Each point is reached from the start by the listed moves, each made once or not at all, plus a little noise. Is the number of moves made odd or even? Then give how often each move was made.

Moves:
(1): [ 60 -33  10]
(2): [20 30 -7]
(3): [-3  4 35]
Start: [-21  11  -5]
Points:
[55 15 33] => odd (1, 1, 1)
[ 0 36 -9] => odd (0, 1, 0)
[ 32 -15  40] => even (1, 0, 1)

Moves:
(1): [ 26  -6   4  -6   2   1  -2  -7 -10   0  -8]
(2): [13 30  5 -1 -5 15 -9 -7  3 -6  0]
(3): [ -4  -8  48   1 -14  -5 -14  -8   6  -4   6]
(4): [ -1  -3   1  25   2  -5 -11  -3   7   5  -9]
(5): [ 2  5 -1  5 34  4 -6 -3  9 -9  0]
(6): [-17  -6   0   4  -3  33 -15   9  -1  -3   6]
(7): [-5  3  6  5 -6 14 30  1 -8 -6  4]
(8): [ 4  5  6  7  6 -6 -2 20 -6 -1  3]
(9): [12 -5  4 -3 -3 -3  6 18 17 -9  0]
Start: [ 10  11 -12   6   3  -6  12  -8   6   5  -8]
Points:
[ 30   4   0  31   1   3  29 -17  -5   3 -19] => odd (1, 0, 0, 1, 0, 0, 1, 0, 0)
[31 -7 -4  1 -2 25  1 12 12 -7 -9] => odd (1, 0, 0, 0, 0, 1, 0, 0, 1)
[ 29  37   2  14  25  60  10 -16   0 -19  -6] => odd (1, 1, 0, 0, 1, 1, 1, 0, 0)

Moves:
(1): [23 -3  2  3 -7 -2  3 -2  1  1 11  1  2  0 -4 -3  1 -7 -1  5]
(2): [ -2  26  -2   4 -12  -1  -3  11   2  -7   0  -6   2  13  -5   2  -3   3
   2  -5]
(3): [ -4   5  19  -4   3   4  -2  -8  -5   0   5  -1   4  -5  -2  -9  -4   4
 -10  -3]
(4): [-3 -2  4 18 -1 -2  1 -4 -2  0  4 -1 -8  0 -3 -5  5  3 -1  5]
(5): [ 7 12  1  6 25  3 -1  4 -5 -1 -4  2  2  1  3 -1 12  3 -1  3]
(6): [  1  -1 -11   5  -6  23  -5   1  -4 -12  -5   6  -7   2   9  -5  -2   0
   4   2]
(7): [-4  1 -3 -2  0  1 23 10 -3  0 -1 -6 -4 -8  0 -3  0 -3 -2  0]
(8): [ -3  -7  11   3  -1   4  -8  17   5  -8  -1   3   4  -1 -14   2   2  -2
  -5   2]
(9): [-1  2  6  4  6  2  4 -2 27 -1  6 -3 -7 -4  2 -1 -4 -3  7  2]
(10): [-1  2  0  8  5 14 -1  5  1 29 -5  2  0 10 -2  5 -4  6 -2  6]
(11): [-5  9 -4 -6  0  2  0  3 -2  3 19 -2 -3 -2  1  2  7 -2  1 -2]
(12): [-3  5  2 -9 -2 -4  9  4 -1 -1  2 33 -2 10  1 -3  3 -1 15 -2]
(13): [-5 -3 -4 14 -6  3  3 -7  2  2 11  2 27  4  1  1  8 -6  2 -1]
(14): [  0 -10   1  -2   8   0   8  -4   1 -10   4  -7  -1  29  10   7   9   4
  -1   5]
(15): [ 3  1  9  4 -6 -3 -6  6  0  2  2  6  1 -5 24 -3  4  0  0  0]
(16): [ -3   9   3  11  -5  13   7  -3  -7 -11   0  -5 -10  -5   5  30   1  -1
   5  -4]
(17): [ 1  1  5 -4 -4  4  0 -4 -1  2 -6  1 -3 -1 -7 -3 21  2  2  0]
(18): [-1  0 -4 -2 -2  2  4  0  3  1  3  4  1 -6 -2  2  2 21 -2  3]
(19): [ 2 -5  6 -3  4 -1 -1  7 -4  4  1 -5  4  0  0 -3 -2  5 23  0]
(20): [-4  4 -2 -1 -8  1  1 -5 -5  1  3 -1  5 -6  4  6 -2 -2  7 27]
Start: [ 12  -3  14  -9   0  -2  -3  -1  -1  -9  -5  -7   1 -10  -8 -16  -9  -1
  -5   4]
Points:
[ -6  20  15  25 -20  35  24   4   5 -26  24 -14 -31 -37  34   4  -1 -10
  17  32] => even (0, 0, 0, 1, 0, 1, 1, 0, 1, 0, 1, 0, 0, 0, 1, 1, 0, 0, 0, 1)
[ 18  17  37  38   9  42  16   7   0  19  43  -5  18 -23  25 -35   9  -3
  21  49] => odd (1, 0, 1, 1, 1, 1, 1, 0, 1, 1, 1, 0, 1, 0, 1, 0, 0, 0, 1, 1)
[ 23  21  58  26 -32   6  -2  -7  13  -6  30 -14  30 -16   3 -32  15  -3
  26  34] => even (1, 1, 1, 1, 0, 0, 0, 0, 1, 0, 0, 0, 1, 0, 1, 0, 1, 0, 1, 1)
[ -8  17  35 -27  -1  19  49  -3 -15 -25  20   8 -16   1  -1   8  31  23
   5   4] => even (0, 0, 1, 0, 0, 0, 1, 0, 0, 0, 1, 1, 0, 1, 0, 1, 1, 1, 0, 0)
[  1  20  22  30   6  47  -4  18  19 -34  26   5  10 -26  21  12  22  10
   5   7] => odd (0, 0, 0, 0, 1, 1, 0, 1, 1, 0, 1, 0, 1, 0, 1, 1, 0, 1, 0, 0)
[ 16  46  45 -13 -25  15   6   8  16  20  36  28   1  -7   4 -20  13  19
  12  35] => odd (1, 1, 1, 0, 0, 0, 0, 0, 1, 1, 1, 1, 0, 0, 1, 0, 1, 1, 0, 1)
[ 15  33  38   2 -33  21  19  14 -13  29  37 -14  37 -16   0 -20  21  20
  15  35] => even (1, 1, 1, 0, 0, 0, 1, 0, 0, 1, 1, 0, 1, 0, 1, 0, 1, 1, 1, 1)
[ 15  18  60  13 -42   4  -1  15  -5 -13  28  28  39  -7 -13 -32  25  19
  26  37] => even (1, 1, 1, 1, 0, 0, 0, 1, 0, 0, 0, 1, 1, 0, 1, 0, 1, 1, 1, 1)
[  1  47  25  -1  15  53   3   1  10  -4  13 -14  -6  21   5 -12  22  35
   2  43] => odd (0, 1, 1, 0, 1, 1, 0, 0, 1, 1, 1, 0, 0, 1, 0, 0, 1, 1, 0, 1)

Moves:
(1): [ 0 -4 -4  6  3 -1  1  7 -1  5  8  1  8 -4  1  5 -5  5  0 -2 -6 -3 -5  3
  1 -5]
(2): [ 11  -5   0   6   7  -1  -1   8  -9   1   3 -13  -3   8   1   9  -1  -4
   1   4   0  -3   9   4   0  -9]
(3): [-1  3  7 -6 -6  6  3  2 -3  0  8 -4 -4 -4  3 -6  4 -1 -4  3 -3 -3  1 -3
 -2 -8]
(4): [ 0 10  1  6  3  0  1 -1  1  0 -4  4 -3  2  1 -5  0  6  2 -4 -9 -6  0 -2
  4 -4]
(5): [ 6  2  7  0  4  0  4 -9  4 12 -2  2 -1  0  4  4  2  4  0 -5 10 -3  1  7
  6 -2]
(6): [ -2  -1   2   0  -1   2  -1   2   4   7  -1   4   3   2   2  -1   8   4
   5 -11   9   3   3 -10  -4   3]
(7): [ 4  6 -3  6  4 -3  2 -1  4 -1  3  4 -5 -7 -6 -3  2  0 -8  5  0  9  3  0
 -6  0]
(8): [-12   2 -10  14   0 -16   4   1   4   6   4 -14   1  -5  -3   4   3   6
   2   4   3   0  16   2   9   3]
(9): [ -2  -5  -1  -4   4  -2   0   5  -1  -4  -1   2   7  -5  -4  -1   3  11
  -4   4  -2   0  -8 -10   3   1]
(10): [-3  2  0 -6 -2 -7  5 -3 10  1  2 -3 -4  4  0 -3  0 -1 -2  6  1  9 -4 -5
 -1  4]
(11): [ 4  3 -4 -5  0 -4 -6  2  4  1 -2 -6 -7  2  5  7  1  6 -7  3  1 -9  0 -6
 -5 -4]
(12): [  8  -2   1   3  -1  -8   7  -5   7 -16  -5   6   3  -7  -5   8  -1 -14
   3  -8   0 -12  -4  10  -8  -2]
(13): [  8   4  -1  -2 -12  -9   5  -2   0   5  -2  12   4   7  -3  11   0   1
 -14   0   1   8  -2 -13   3  -8]
(14): [-2 -3  2  6 -2  1  7  2  1 -2 -2  7 -7  4  4  5 -5 -1  1  1  9 -8 -9  5
 -4 -4]
(15): [  1  -1   2  -6   8   5  -3   5  -1   5 -11   1  11   5   6 -14  -5 -12
  -6  -1  -1   4  -4  13  -4  -1]
(16): [  4  -1  -5  -8  -2  -2   6  -1   5   0  -3  -3  -2  -7   4  13   2  -6
   2  -4   5   1  -5 -10   0  11]
(17): [-8  1 -1 -1 -1  4  1  3 -5 -4  4 -4  2  7 -3  0 -4  1  2  5  1 -4 -9  1
 -1 -1]
(18): [-5  5  6  0  1 -5  3 -7 -6 -1 -1  5 -1 -3  4  5 -4  2  7  5 -1  6 -6 -4
 -2  1]
(19): [-9  4  8  0  6 -5 -2  1 -5 -2 10 -3  2  1  1  0 -4  3 -3 -1 -8 -7 11 -3
  5  2]
(20): [-8 -6  1  2 -2  5 -1 -1 -2  1 -3 -2 -4  2 -7  5  2  7 -8 -1  4  6  2  5
 -3 -2]
(21): [  8   3   5   3  -2  -1   1   5   5  11  -1  -7   9  -2   4  -4  -8  -1
  -3   1 -10  -3   0  -1   2   3]
(22): [-1  3  1  7  5 -6 -2 -2 -7 -8  7 -1  8 11  6 -2 14 -1 -1  4 -2  2 -1  1
 -1  5]
(23): [  5   1 -14  -5  -2  -5  13 -10  -2  10  -8   3  -2   8 -12 -10   9   3
   3   1   1 -11  -2   5   1  -1]
(24): [ -3  -5  -7  -1  -1   1   0  -5   4 -10   0  -3   5   3  10 -14  -5   1
 -13  -3   5  -5   2  -3  -3  -2]
Start: [  5  -9   2  12   3 -11 -11  -1   4   4  -5  -7  -3   1  -5   8  -4  -6
  -8   4  -5  -6   4  -1   5  -6]
Points:
[ -8  -4   9   4   5 -14   3   9  -1  -9   3   5  12  11   2 -15 -17  -4
 -56  17  -3 -12 -12 -13  -3 -26] => odd (0, 0, 1, 0, 0, 0, 1, 0, 1, 0, 0, 0, 1, 1, 1, 0, 1, 0, 1, 0, 0, 0, 0, 1)
[  3  14  -5  20  13 -60  24 -23  13  12  -2  -4  15  24 -20   1  14 -17
 -32  14   1 -12   9  16   8  -6] => odd (0, 0, 0, 0, 1, 0, 1, 1, 0, 1, 0, 1, 1, 0, 1, 0, 1, 0, 1, 0, 0, 1, 1, 0)
[-14 -21   4  40  18 -31   4  -6  -4   6  -1 -19   5  18  10  21  14  22
 -18   5  30  -6  13  -5   7 -13] => even (0, 1, 0, 0, 1, 1, 0, 1, 1, 0, 0, 0, 0, 1, 0, 0, 0, 1, 0, 1, 0, 1, 0, 1)
[ 26  11 -20  15  11 -32  13  -5   3  20 -15  13  15  17  -9   3  12 -11
 -30   4 -17  -2 -13  -4   4  -8] => even (1, 0, 0, 1, 0, 0, 1, 0, 0, 0, 0, 0, 1, 0, 1, 1, 0, 0, 0, 0, 0, 1, 1, 0)
[  3   4   2  27  19 -54  30   6   6  54   1 -10  21  21 -10  15 -12  14
 -26  19   2  -8  -2  -9  12 -19] => even (1, 1, 0, 0, 1, 1, 1, 1, 1, 1, 0, 0, 1, 1, 1, 0, 1, 1, 1, 0, 1, 0, 1, 0)
[ -9 -15  -2   6  14 -17   7   5 -19   6  17 -18  14  13  -4  -5  -2  18
 -14   9  -9 -32  -1 -21   4 -25] => even (1, 1, 1, 0, 0, 1, 0, 0, 1, 0, 0, 0, 0, 0, 0, 0, 1, 1, 1, 0, 0, 0, 1, 1)
[ 27  16  23  30  20 -45  14  -1  -4  15   3   1   5  11  10  39  -5   6
 -27  14 -12  -7  -3 -29  15 -10] => even (0, 1, 0, 1, 1, 0, 1, 0, 1, 0, 0, 0, 1, 1, 0, 1, 0, 1, 1, 0, 1, 1, 0, 0)
[-12  18  -9  30   4 -43  18   3  19   3  16 -32  -3   2  23  10  -9   7
 -30  28 -11 -20 -13 -24  -4  -6] => even (1, 0, 1, 1, 0, 0, 1, 1, 0, 1, 1, 0, 0, 1, 0, 1, 1, 1, 0, 0, 1, 1, 0, 1)
